Each wall is flat, endless, passes through zero and stands at right angles to its row. A trip goes straight from one point to another. List the walls that it crosses, first one first.
In the rows, zero is written as 128.

Walls:
(1): [100  75]
(2): [142 126]
(3): [65 83]
(4): [188 157]
(5): [160 163]
(6): [86 54]
(7): [139 121]
Trips:
[120  57] to [104  34] -> 2
[105 102] to [167  81] -> 7, 2, 4, 3

Walls:
(1): [153  60 112 154 185 210]
(2): [110 162  87 131 141  51]
(3): [ 96  98 148 170 109 135]
(4): [162 144 103 102 144 109]
(5): [ 87 204  92 131  81  86]
(6): [ 83 170  59 114  86 142]
Trips:
[ 53 118 125 123 149  87] to [ 62 154 208 103 101  82] -> 6
[139 143 138 130 193 145] to [ 70 124 129 147  97 196] -> 4, 3, 6, 5
[217  93 158 133 160  95] to [ 77  82 116 188 170  13] -> 2, 3, 1, 4, 5
[139 138  46 174 162 136] to [107 148  91  81  92 140] -> 1
[159 142 197  50 131 198] to [ 79 146  73  74 127 114] -> 6, 1, 5, 2
[175 122 136  86 168 126] to [193  99  77 137 153 150] -> none
[144 152  98  92  83 160] to [189 155 161  56 130 103] -> 6, 5, 2
[176 115 105  45 137 134] to [134 193 109 126 165 106] -> 6, 2, 1, 5
[125 131 183  59  99  83] to [148 113 138 104 121 119] -> 5, 2

Walls:
(1): [ 76 169 153  98 107  69 162 148 144 124 119 105]
(2): [207  91  99 110 143  67 177 212 132 178 177 104]
(3): [ 62 101  76 100  94 208 198 174 152 100 130  99]
(4): [155 184 151  86 131 149 175  77  61 109 109 239]
(5): [138 197 128  13 193 108  96 145 116 109  99 130]
(6): [115 127 128 172 155 144  57 165 144 169 130 144]
(7): [157 178 121 118  97 109 225 140 187 127 178 170]
(8): [ 94 134 127  61  81  91 135 115 128 172 145  96]
(9): [142  90 166 187 154 169 154  86 167  97  62 173]
(10): [143 138 155 132 163  98 169 138  91 208 115 112]
(11): [124  93 183 116 158 143 124 126  51  84  45 163]
(12): [196  73 137 119 204 171  47 110 123 158 129  43]
Trips:
[153  98 162  90  89 128  82 173 131 114 170 127] to [141 115  73 107 176 133 112 125 118 154 180  56] -> 3, 10
[ 77 124 160 106 169 177 110 128 168 153  50 105] to [138 141 153 122 132 114 165 124 185 123 111  65] -> 8, 6, 11, 7, 2
[158 157 137  70 129 197  80  60 149 121  54 138] to [141 110 126 186  89 160 100 135 154 119 120 118] -> 6, 5, 4, 3, 11
[123 144 102 142 135  82  54 137 103  85 217 112] to [201 148  84 155 150  83 154 180 113 188 164 135] -> 8, 7, 10, 5

Walls:
(1): [131 106 204 141 117 150 153 144 126  67 136 135 143 150 142 160 135 124
 200 148]
(2): [107 100 101  73  66 123 183 153  95 107 125 150 106 164  78 154 138 159
  94 178]
(3): [115 126 183 145 164  30 141 171 143 147  94 161 118  77 136 100 124 155
 144  89]
(4): [133 152 137 142 154 145 176 101  96  86  87 155 140 144 121  95  80 116
 148 120]
(5): [163  72 128  95 151  95 166 145 123 118 147 111 134 223 128 149 108 119
 138 180]
(6): [ 58 163 147 144 206 115 178 160 185 134  99 124 186 159 249 150 115 128
 135 152]
(7): [189 144 169 104 106 114 112 104 118 114  72 138 193 115  46 132 101 116
  80 113]
(8): [230 114 126 126 124 134  66 123 175 134 133 144 117 198  98 116 136 138
 123  96]
Trips:
[137 109 105 123 140 169 132 149 154 134  96 112 142 168 122 190  74 129
 189 107] to [182 134  79 122 135 122 134 139 196 132 143 108 143  82 175 128 116 190
  89  76] -> 4, 1, 5, 3
[170  76  88  87 212  80  93 141 123 116  82 177 106  92 104 161 172  88
  97 179] to [125  74  81  95 132 112  46 142 129 202 169 118 127 150 140  89 133 125
 102 135] -> 7, 3, 2
[131 124 134 194  98  67  98 157  99 182 152 131  98 132 121 120 202 164
  77 158] to [ 61  98  92 133 170 140  82 141 123 175 127 122 165 108 135 139 173 190
 116  99] -> 8, 2, 6
[102 145 242 142  65  94 114  56 155 155 102 102  99  73 154 147  97  82
 136 143] to [ 83 182 146 187 133 141 105 108 134  76 117 153 131 150 135 151 116 103
 119 151] -> 4, 3, 7
[ 72 223 141  86 158 121 112 103 113 198  78 159  64 141 138  96  71  91
 111 131] to [153 202 153 147  68 100  96 120 132  83 150 153 138  93 143  77 148  99
 163 135] -> 7, 6, 1, 8
[122 176  91 100 147 146  48  94 110 129 149 129 133 138 102 184  90 114
 122 108] to [164 155 153 103  96  94 120 158 100 108  55 150 108 113 105 148 129 135
 130 135] -> 2, 4, 3, 1

Walls:
(1): [ 93 110 213  95 104 120  95 138  95  96 198 134 180  72  92 104  98 175
 167 140 110 116 144 144 136 134  93 113  90 105 154 160  82 149 126  96
  87 127 190 108  80 125 125 104 165 120 124  93]
(2): [123 153 153 125 131  79 138  99 122 131 187 114 159  85  76 145 151  83
  79 152  94 165 115 111 170  93 113 164 136 145 154  90 106 183 170 123
  87 134 123 128 148 108 121  94 171 118 127 156]
(3): [122  72  95 142 191  75  98 137 135 122 118 101 101 186 116 127 142 111
 148 123 150 150 156  51  76  61 102 104 152 107 119 153 194  80 170 150
 102  88 206 161 105 103 119 152 140 110 108 171]
(4): [159 140  89 144  86 189  84 123 113 146 106 105 171 115  96 175 138 118
 134 100 124 100 126 135 149 129  87 100 123  79 157 134 135 126 159 102
  60 124 151 145 170 113 124 125  97 113 174 137]
(5): [ 88 139 152 144 125  96 194  99 110 123  96 143 213 125  98 126 148  88
 105 161 147 140  94 164  62 118 141 164  86 142  78  79 170 133  84 154
 202 152 116 111 121 119 143  80 177 142 148  36]
(6): [168 126 160 127 150 131  46 179  75  89 106 152 126  97 162 152 151 120
 180 180 122  99 169 175  62  94 115 101  85 104 146 156 124 147  45 168
 136 179 144 170 158 153 109  99 190 154 148 172]
(7): [157 108 165  97 118 120 164 119 131 104 160 103  95 143 136 147 146 154
  86 133  75 130 106 151 108  98 183 142 118  76 131 122 104 137 116  87
 109 117 173  98 171 168 108 159 137 171 133 182]
Trips:
[ 92  77 141 107  85  50 130 214 185 147 174 140 188 101 149 187 153  98
  86 137 102 102 130 106 133  50  82 125 109 168 137   7 134 128 155 143
  97 114 103  79 136  85  97 167 100 110 147  75] to [126 190 165  88 125  54 150 118  62  73 114  73  97 125 151 100 129 188
 156 132 139 141 150 102 121 139 129 167 121 113 118 136 142 127 128  97
 192 151 123 136 146 133  92 192 111 107 139  94] -> 4, 7, 3, 2, 6
[ 73  76 123 119  89 163 176  93 187 170 190 141  96  90 151 161 144 141
 131 140  97 183  86 134 118 144 144  93 117 121 141 137  86  98 136 162
 129  74 160 154 173 126 164 102 135  89  77 175] to [144  87 105  66  84 101  93 110 103 136 167 135 121 140  89 108  95  54
 139  83 127  87 100 154  95 132 139 173 168  83 127 146 109 111  97 117
 146 166 127 106 143  47 101 151 132 141  54  93] -> 3, 5, 2
[148 109 106 157 163  66 102 113 132 178  40  87 132 138 161 143 176 111
 151 104  71 173 126 152 115 112 171 104 116  27 129 204 172 140 131 129
  49 165 127 101 100 131 107 136 124 155 118 180] to [ 81 162  88  74 159 114  92 128 140 148 139  85  95 143 142 153 143 129
  96 102 161 139 125 127 135 137 122 119 142  92 109 115 151 124 174 159
 110 117 181  54 166 121 135 128 138 136 113  71] -> 6, 2

Walls:
(1): [137  90 157 147  86 143  91 186  97  64 140  59 153 169  92  48 140  98
 191 168 136 209 143 113  64  94 108 134  54  81 148 154 151 160 186  56
 145 194 198  90  95  87 167 115  91 125 128 174]
(2): [128 113 107 142 239  54 134  97  90 190  79 111 169  67 123 149 148 147
 188 143  35  96 180 148 232 112 149 120 108 131 195  87 120 147 175 118
  61 162 109 149 125 142  83 128  96 124 108 137]
(3): [118 180 157 103  65 141 178 118  95 134 125 158 145 115 130 141 125 171
 140 143 115 127 153 146 133  66 166 130 112 150  88 162  52 108 127 182
  82  19 123  93 128 170 138 104 162 140  92 149]
(4): [185  45  70 143 139 137 123 122 113  52 150 121 124 150 168 165  88 112
  92 192 136  70 140 115 120  91 160 115 151 138 124 162 191 130  81 106
  68 121 191 154  79 157 162  95 107  75  86 184]
(5): [178 187  31 157 164 133  92 121 138  88 124 112 119 212 109 121 142 124
 151 133 154 178 145 148 142 157 142 102 192 169 172 160  89 105 154 155
 131  81 219  71 202 102  89  79 196 147 152 130]
(6): [ 73 156 137 108  83 152 234 134 181 140  78 187  98 150 102 169  98 217
 179 192 136 168 113 173 168 116 101 137 150 166 155  98 223 134 175  69
 137 132 133 113 137 127  74 148 118  81  44  92]
(7): [ 80 173  59 135 164 156  86 159 116 217 141 166 146 120  72 111 133  88
 147 113  43 192  85 132 156 176  66 157 101 180 159 111 143 129 132  51
 138 122 137  38 122 157 121 153 153  61 105  96]
(8): [128  95 133 194 101 220  61  93 115 118 128 154  73 249 172 168  88 121
 103 141 155 161  78 127 151 100 112 147 109  48  73 142 116 114  55 144
 130 126 154 119 109  68 132  89 106  54  98 132]
(9): [ 93 129 117  98 190 150 212 171 116 122  94 113 124 144 125  99 122 137
 127  88 109  78 161 136  59 153 141 133 100 143 150 141 100 134 169 152
 161 160 190 116 159 133 185 156 134  95  11  49]
(10): [157 130 106 178 147  97 132 172  98 157 146 147  69 152  83 192  71  97
 148 145 155 110 103 176 141 159  91 228  97 127 101 172 104 174  80 104
  89 107  96 201 119 131 120 144  95 100 118 128]
(11): [141 104 111 132 150 144 123 135 129 145 184 196 212 191  90 204 124 186
  88 163  90 130 163 175 224 122 123 160  87  93  83 176 134 172  94  78
 104 127 121 200  56 108  62 123 108 126  98 103]
(12): [117 137 180 217 132 111 188 102 124 117 188 108 160 113 124  98 102 156
 178 103 175 115 156 153  79 163 139 137 145 105 124  92 132 128 153 197
 158 206 111 102 130 104  88 103 143 173 148 124]
Trips:
[141 178 180 111  82  62  67 231 137 169 109 124  74 167  89 160 119 139
 174 149 107 100 143 195 190 177 146 107 231  72  89 136 124 148 176 117
  70 138  51 103 227  81  54 153  65 189 157  71] to [103 172 178 101 202 129 111 157 155 162 187 130 164 120 139 103  59 200
 152 142 101 104 139 123 182 110 100 185 115 157  70 120 132 172 146 116
 176  88  43 124 141  61  85 123 107 159 117  97] -> 7, 5, 3
[228 126 129 144 114 113 160 186 153 141 113 160  98  91 107  72 118 120
 132 144 120  77 132 176  82 201 199 104 164  86 164 144 155 116 110 205
 145 121 108 106 119 168 172 136 180 183 120  79] to [167 143 149 168 190  97 131 145 118 116 129 179 131 117 174  40 107 132
  62 118 152 131  62 173  68 183 104 155  58  92  87 164 128 133 148 174
 111 115  88 173 126 169 127 103 107 124 127 121] -> 10, 5, 3, 8, 11

Walls:
(1): [ 86 125 147 186 171 115  99 142 132 137  92 134 134 127 117  59 107 177
  95 146  60 127 111 107 206  99  83 115 118 164 108 149 175 120 125 104
 118 160  83  80 122 163 110  96  81 168 145 120]
(2): [154 140  87 140 161 126 126 107 137 141  76 153 158  94 122  91 138 101
 123  98  58  94 220 121 170 101 146 128 150 120 172 178  74 172 113 151
 128 115 163  96 157 114 157  86  85 169  88 165]
(3): [116 121 150 123 114 133 161 117 133  63 112 136 120 115 152 151 185  55
 202 175 127 162  85 192  90 172 120 144 140 147  89 124 104 169 102 144
  86 147  65 126 110  66 108 179 139 158 127 129]
(4): [148  78  86 162 121 102 152 142 106 102 122  67  77  76 181 123 128 165
 176 111 138 153  94 124 120 136 129 124 181 137  83 136 122 160 158  85
 119 102 121 100 118 126 121 146 109 111 109 160]
(5): [148 137 146 126  79 138 106 176 139 165 115 106 159 129 119 160  75 129
 176 174  96 104  84 144 179  96  81  69 154 144 131 126 120 125 118 134
 149 114 141 113 128 135  92  97 141 141  88 166]
(6): [128 168 162 143 163 170 114 159 180 111 130 128 197 110 103 189 110 108
 168 145 162 116 125 115 137 135 135  85 169 145 192 152 196 138  95 173
 168 135 126 145 129 125 154 175 102 110 114 184]
Trips:
[134 102  86  83  56 141 135 107  96 165 105  99 123 101 115 126  98 159
 125 126 192  85 161 180 134 159  56 115  88 129 152 166 117  85 148 149
  78 107 110 129 145 108 112  90 101 123 146 159] to [125  69 114 150 149 138 112 167 123 156  93  97 124 117 149 131 144 179
  77 145 168 152 131 111 119 149 100 142 129 173 128 137  83 158 152 120
 143 197 110 103  80 184  88 159 100 170 150  72] -> 2, 1, 5
[ 83  98 115 115 129 112 124 130 112 117 140 143 160 175 156 129 189 145
 157 143 145  59 150  76 143 156 127 101 106 147 126 112 170 163 166 132
  74 110 175 110 103 173 113 108 128 132 107 102] to [145 107  59 123 161 160 116 114 124  81 107  79  99  97 102  71 174 111
 159 157 137  68 131 102 186 173 222 121 138 134 190 112 111 136  81 129
 249 110  59  89 109 106 113 144 102 158 119 115] -> 2, 4, 6, 3
[111 152 143 101 123  94  75 140 170 144 139 113 153 124 140  87 119 105
 154 120 127 121 144 113 105 137 152 119 175 136  77  89 130 132 155  95
 168 169  52  82 179 199 172 160 107 124  96 144] to [132 188 109 154 102  72 129 148  88 144 123 118  96 154 156 128 166  90
 167 167 157 172  86 111 119 147 100 145 177 124 142  73 129 120 113 100
 170 155  87 139 130 146 146 126 172  98  98 192] -> 3, 1
[110 120 189 110 155 147 140 145 157 148  83 159 113 167  81 123  73  91
 132 125 124 162 127 168 122 134 121  73 155 147 109  96 118 155 238 103
  93 156 138 115 153 144 147 111 101  80 123  99] to [109 131  95 140 137 178 137 145 150 101 168 185 130  95  87 155  86 123
  91 133 108  90 117  96 126  79 116 141 110 142 137 180 114 146 169 169
 175 124 123 145 202 121  75 169 125 132 143  84] -> 6, 2
[130 153 147 106  94 109 139 202 132 134 173 142 130 142 161 127 165 100
 110 118  90 141 148 147  91 124 189  84 102 134 176 144 172 137 160 115
  85 241 141 164 162 213 140 175 132 142 179 148] to [192 190  82 139  79 132 102 108  85 167 149 180 183 104 155 111 112 135
 126  95 145  75 123  64 138 108  80 122  79 109 139 142 126 126 107 162
 199 150 152 107  62  99 181 140 160 116  96 142] -> 2, 5
[123 112  56  74  92 115 118 139  94 121 144  76 143 125 166  97 142 105
 151 104 109 116 142 133  60 124  76  85 163 122 120 120  80 142  63 128
 174  79  75 181 195  95 123  88 104  91 196 128] to [148  78  68 195 180  99 128 124 169  72 237 151  77 132 124  87 159  97
 130 110 104 153 117 110 127  91 180  65  52  99  91 116  87 165 139 113
 107  79 126  62 126 133 165 220  59 116 171 105] -> 5, 1

Walls:
(1): [ 96 180 172 197 148 130 111 124 142 110 147 104 102 179 134 161 110  85
 146 174 137 145 183 132 172 140 105  87  71 115 132  95 146 164 125 147
 134 103 129 152 118 101  67  92 140 127 147 133]
(2): [151 161 118  94 119 173 147 111 148 125 119  89 142  57 122 148  40 137
  84 100 191  95 103 162 127 145 116 135 226 162 113 145 230  87 137  82
 125 162 126 136 158 111 115 143 200  76  76 161]
(3): [ 79 190 127 165 115 208 145  86 116 179  89 108 129  96 171 120 138 186
 137 223 185 124 174  96 121 145 124  56  87 128 140 110 107 106 146 159
 101 143 142 175 113  92 162 167 152 112 117 111]
(4): [106 138 162 134  88 156  81 152 125 122 177 117  89 145 164 125  76 151
 147 118 127 127 122 158 151 155 126 101  94  81  99  98  97 131 170 199
 182 138  70 115 163 137  92 170 153 145 116 102]
(5): [ 79 113 107 100 143 118 147 135 162 102 109 175 127  91 157 155 109 114
  97  47 169 104 181 182 129 133  74 148  51  94 122 156  98 105 138 127
 177 112 122 105 129 125  94 151 117 117 142 197]
(6): [137  76 173 110 116 143  84 147  75 109 115 158  81 141  70 101 157 160
  89 132 108 111 105 105 142 169 143 118 119 168 146  76 111  69 116 125
 135  81 142 139 119 205 124  76 131 121 150 121]
Trips:
[ 87 180 199 156 173  79  55 141 171 140 123 161 109 101 121 228 167 165
 118 169 109 164 107 149 134  90 132  77 157 120  85 138 139  71 178 160
  95 121 149 124 107 120 147 156  99 130 117  83] to [202  93 177  94 128 124 129 111 125 115 128  86 113 121 109 156 167 161
 150  94 114  85 147  53 154 164  91 140 105 116 155 154 163 150  50 143
 135 141 145 126  92 102  68 138 111  83 122 138] -> 6, 4, 3, 2, 5
[132 119 129 188 132  76 105 179  99 157 159 131 152 203 150 118 120  46
 136 200  85 109 153  87 134  97 107 108 178  74 110 150 174 175 148 124
  91  58 116 133 154 108 138  92 125 131 166 168] to [139  63 119 115 114 116  80 131 144 100  91 115 153 165  96 150 125 137
 153 162 132 136 102 118 149 122  86 124 137 168  95 164  53 116 117  95
 196 109 140 171  98 122 106 131  94 123 158 147] -> 6, 5, 1
[ 45 159 167 172 182 110 152  90 142 180 140 113 171  76 143  60 142 120
 150 156 128  76 116 135 124 165 151 157 168 166 161 132 130 158 158 117
 173 168 106 103  68 104 144  93 134  78 102 139] to [141 124 118 202 221 120 165 103 117  63 186  90  74 171 126  84 160 148
 192 145 166 130 140  98 181  99 125 111 137 175 173 141 161 144 139 196
 121 121 136 170 195  93  63 161 102 142 110 140] -> 2, 4
[143 158   7 130  86  99  74 111 144 161  80 161 138 133 163 161 155 166
 102 203  90 159 127 137  93  97 106 109 129 120 168 148 175  68 117 165
 135 173  69 108  42 165 141 112 144 157 119 153] to [140 110 219 149 153 145 151  86 165 163  72 151  69 105 109 166 111 150
  79  52  95 118  81 174 164 176 131 217 122  42 145 108  83  94 148 112
 149 162 166 102 115 141 120 129 139 113  97 149] -> 5, 2, 6, 3, 4
[116 117 144 145  76 113 122 122 163  78 147  66 170 186 146 104 144 159
 164 105 170 179 118 132 179 152  82 137 119 117  98  86 170 127 152  94
 119  82 153 111 181 109 121 127 127 114 119  50] to [ 79 139 150 156 176  61 170 135 135 151 161  90  87 138 122 172 113  88
 120 135 106 152 127 111 148  60 139  91  66 126 201 119  95 131 106 158
  44 140 112 182 155 144 195  93 115 152  91 132] -> 2, 3, 4

Walls:
(1): [138 148  74 104  98 203 168 117  83 101 122 170  83  53 146 163 155 129
 139 202 148 133  93 133 159 122 137 107  82  69 137 104 167  81 106 118
 203 151 120 157 190 171  86 158  93 120 155 142]
(2): [ 93 143 146 156 128  67  96 137  58 160 108 139 164  83 163 141 163 122
 131 151 107 109 173  98 167 148 126  75 159 100 108 100 139 132 145  98
  93 102 129  73  65  77 114 104 124  88 131 110]
(3): [ 84  90 107 100 121 121  73 231 156 104 119 120 115 154 160 156 113  98
 114 113 127 138 155 109 156 128  99 103 181 163 138 159 131 112 134 204
 132 136 174 125 136 129 130 117  81  69 101 172]
(4): [141 124 113 113 120 123 160 162 145 122 120 199 135 137 199  76 142 141
 177 117 151  93 152 132 131 159 100  67 211 124 158 127 119  93 108  76
 184  71 136 100 106 137 112 107  81 151 156 164]
(5): [ 93 222 119 122 115 219 134  93 167 167 152 155 200 126 174  29 147  82
 137 149 191 121 115 107 138  97 200 142 111  67 139  63 148 140  93 101
 108  93 129  61 132 118  93 150 152 157 129  91]
(6): [118 128 132 132  88 119  75 124 140 134 144 141  96 168 156 100 109  81
  91 113  94 118  85 114 102 147 172 133 115 129 154 197 130 110 104 166
  96 122 131 101 138 174 124 109  97 144 162 168]
(7): [194  65 110 171 136 165  90  77 169 168 137 122 171 160 126 123 167 124
 134  89  44  77 186 143 107 119 148 152  51 214  98 153 101  77 112 142
 135 117 179 116 145 177 173 181 154 173 133 136]
(8): [135 122  97 214  27  90 136  72 126 182  81  88  24  97 157 142  30  93
 119 164 104 144 134  72 150 147 105  83 185 172 131 224 103 108 111 209
 188  70 139 112 107  85 123 113  77 103  78 137]
(9): [193 103  82 106 161  90 109  88 125 116 124 136 163 184 249  93 120 140
  56 121 105  79 101 141  71 166 139 126 101 167 113 108 165 117 126 109
 130 125 150  89  96 175 108 157 161 176  29 131]
(10): [ 27 147  86 113  75  99 179 149 128 120  70 108 120 115 133 140 130 110
 142 158 148 102 115 200  87 124  95 160  82 171 135 133 123  75 167  79
 195 149 123  85 169  98 127 129 136 106 108 175]
(11): [144  66 122 136 112 167 188 152 120 132 117 162  74 143 141 138 144 103
  75 147 192 141 120 163 136  68 115 109 155 162 126  50  87 125 122 147
  96 177 167 139 173 186 167  43 146 144  99  99]
(12): [158 110 145 156 148  42 101 156  88  57 147 154 134 153 130  75 148 133
 142 115 149 114 152 124  23 121 147  94 153  75 138 142  90 168 141  49
 120 163 115 116 221 134 151 171 121 114 139 147]
Trips:
[123 111 148 159 115 177 155 111  98 113 115 108 182 138 112 113 141 173
 149  95 107 117  83 165 109 170 139  85 156 119 166 118 169 145 149 165
 185 131 175  98 146 174  71 211 161 101 167 153] to [188 114 156 175 105 180  71 115  76  99 105  92  88  91  78 138 147 155
 197 169 147 145 165  79 115  84 149  81 181  98 157 153 142 167 193 105
 145 155 156  99 118 102 139 136 137 172  90 151] -> 10, 9, 8, 2, 5, 7, 4
[189 190 150 109 157 100 158 129 110 119 174 173 123 159 104 133 127 171
 146  70 176 123 156 205 124  93 130 148 136 122 138  52 181 136 143  79
 175 136 131 113  94 141 113 115  95 167 119 141] to [170  96  95  92 117 129 133 127  75 132 181 149  99 190 122  63 102 145
  78 139 126 104 115 137 169 102 137 157 134 169  75 180 133 117  51 145
 169 160 110 101 159 195 105 162 137 140 147 134] -> 7, 6, 5, 8, 3
[165 136 166  84  87 111  65  96 106 132 165 124 185 131  95 106 135 145
 143 126 159 102 148 146 104 126 159 195 184 123 138 133 184 114 196 151
  61 139 114  68 180  61 163 172 132 150 161 114] to [124 132 135  89 168 148  76 123  62  91 141 116 112  89 161 140 145 191
 138  82 115 161 105  87 124 140 153 170 144 196 124 103 203 157 143 106
  80 148 102 140 128  52 120 111 149 100 111 142] -> 7, 6, 9, 5, 3, 12
[126 116 141  93 148 108 122  69 171  85 122 143  90 206 173 105 204 144
 127 117 144  65  50 125 140 197  95 109 137 107 158 177  84 133 104 119
 175 120 103 152 122 148 137 140 147 171  99 118] to [143 102 111 126  74  62 119 200 126 131 105 177 157  77 222 109 109  97
 121 114 139 139 140 126 140 131 146 142 131 159 163 140 141  87  64 110
 114 113  74 157 109 150  96 122 187 148 150 125] -> 1, 10, 8, 5, 3, 7, 2, 11

Walls:
(1): [125 122 156 101 142 104 113 177 146  98 152 139 119 126 123 138 116  75
 156 102 181 156 131  82 149 176  86 115 118  94 123 174  81 169  91  95
  74 179 116 144  71 121 175 152 131 127 160 135]
(2): [ 80 143 108  59 141  89 122 121  99  91  94 133 194 127 150 153 132 126
 151 129 123 148 138  94 137 143 121 109 138  83 112 128 140 165 173  72
  98 133  93 152 112 162  82 122 106 184 150 178]
(3): [102  97 158 104 147  80 132 151  74 184  68 116 165 140 160 117 104 101
 170 115  91 117 134 134 144  90 102 181  81  77 138 151 150 129 177 127
 120 148 123 172 115 147 140 132  68 140 162  97]
(4): [122 144 152 124 151 104 118  81  74  44 152 141  86  60 142 100  92 122
 144 159  78 143 146 125 151 137 130 136 149  99 175 119 163 106 125 129
  96 103 119 118 117 117 128 140 132 147 109 128]
(5): [128  90 109 123  98 126 164  92 163 139 100 172 171 160 106 133 150  81
 172 170 114 138 163 189 134  85 125 110 136  83 148 158 112 151 123  78
  93 101 104 138 173 180 214 125 134 125 134  66]
(6): [137 137  99 134 195 119 104 137  61 110 126 103 142 128 138 142  93 102
  92 141 145 170 161 131 108 120 164 134 111 169 162 191  86 111 110 164
  78 114 191 160 153 116 128 121 126 137  56  83]
Trips:
[133 123 128 168 179 138 156  70  60 117 124 157  33 149 115 178 107 102
 114 125 119 149 176 162 122 152 177 128 124 133 119 142 152 124 114 134
 115 139  85 128 135  92  93 151 156 155 150  97] to [156 130  92 150 114  86 147 139 164 133 100 151 131 124  91  86 152 153
 140 146  87 154  90 118  96 128 173 107 170 102  78  82 152 120 116  72
 164 156 118 101 140  86 155 150 123 127 151 129] -> 5, 6, 4
[ 96 122  70 122 169 173 133 106  65 142 150 118 176 143 161 143 171 132
 168  85  96 116 108 115 100 151  71 113 104 131 188 158 107 172 124 115
 145 122 175 155 104 114 151 129 140 119 128 114] to [121 111 175 127 149 126 133 100 149 111 107  77 106 100 111 122 156 128
 101 117 135  47 119 161 143  56 135  88 174  56  92 120 140 114 160 106
 131  90 149 111  99 135 106 189  69 100 120 131] -> 1, 6, 4
[148 114 118  88 100  61 115 105 133 105 120  82 172 104 106 215 138 122
  40 123 153 108 152  84 117 150  99 129 130 155  94 129 121 123 154 172
  92 127  94 118 130  81 122 129 155 139 153  91] to [107  71 155 122  80 124  92 136 142 182 135 146  78 144  97 123 177 140
 122 100 190 145 117 115 152 115 123 122 111 132 142 125 165 116  83 123
 130 148 140 163 178  72  83 139 137 152 182 129] -> 6, 2
[102  80 115 179 167 174 111 106 113 102 169 167  77 127 168 151  65 154
  92 136 195 103 141 119 185 144  89 129 132 100 105 105  95 133 111  86
 107 148 131 121 134 124 167 136 148  82 167 128] to [127 167 126 127 128 160 109 104  99  69 125 143 119  71 141 137 170 146
 137 135  92  76 135 126 106 123 112 148 148 138  87 144 157  97 156 113
 151  68 141 144  87 131 122 162 107 139 132 112] -> 1, 2
[120 155 134 100 155 138 154 133  91 176 117 115 124 165 111 107 116 146
 160 119  62 153 105 165 116 172 108 103  36 128 119  99 128 125 115 180
 155 130 138 156 137 103 128 140 150  95 127 130] to [ 56  84 112 122 147 168  84  99 117 102 119 103  95 156  92 104  99 138
  90 111  82 142  65 130 121  84 152 176 116 133 174 132 197 125 140 127
 180 118 117 133 138 129 138  96 135  69 141 159] -> 6, 4
[156  78 134 121 143 152 169 123 105 129 112 101 180 108 118 110 116 167
 174 120 185 160  74 111  65  78 163 133 134 128 127 128 137  95 163 111
 117 131  87 114  97 129 170 192 130 137 148 105] to [101  98 111 179 138 124 122 158 109 109  89 119 168 170 127 129 117 147
 131 127 142 180 148 114 161 139 168 127 117 155  68 105 116 122 178 175
  92 179  86 152 149 120 128  99  91 105 109 122] -> 6, 1, 5
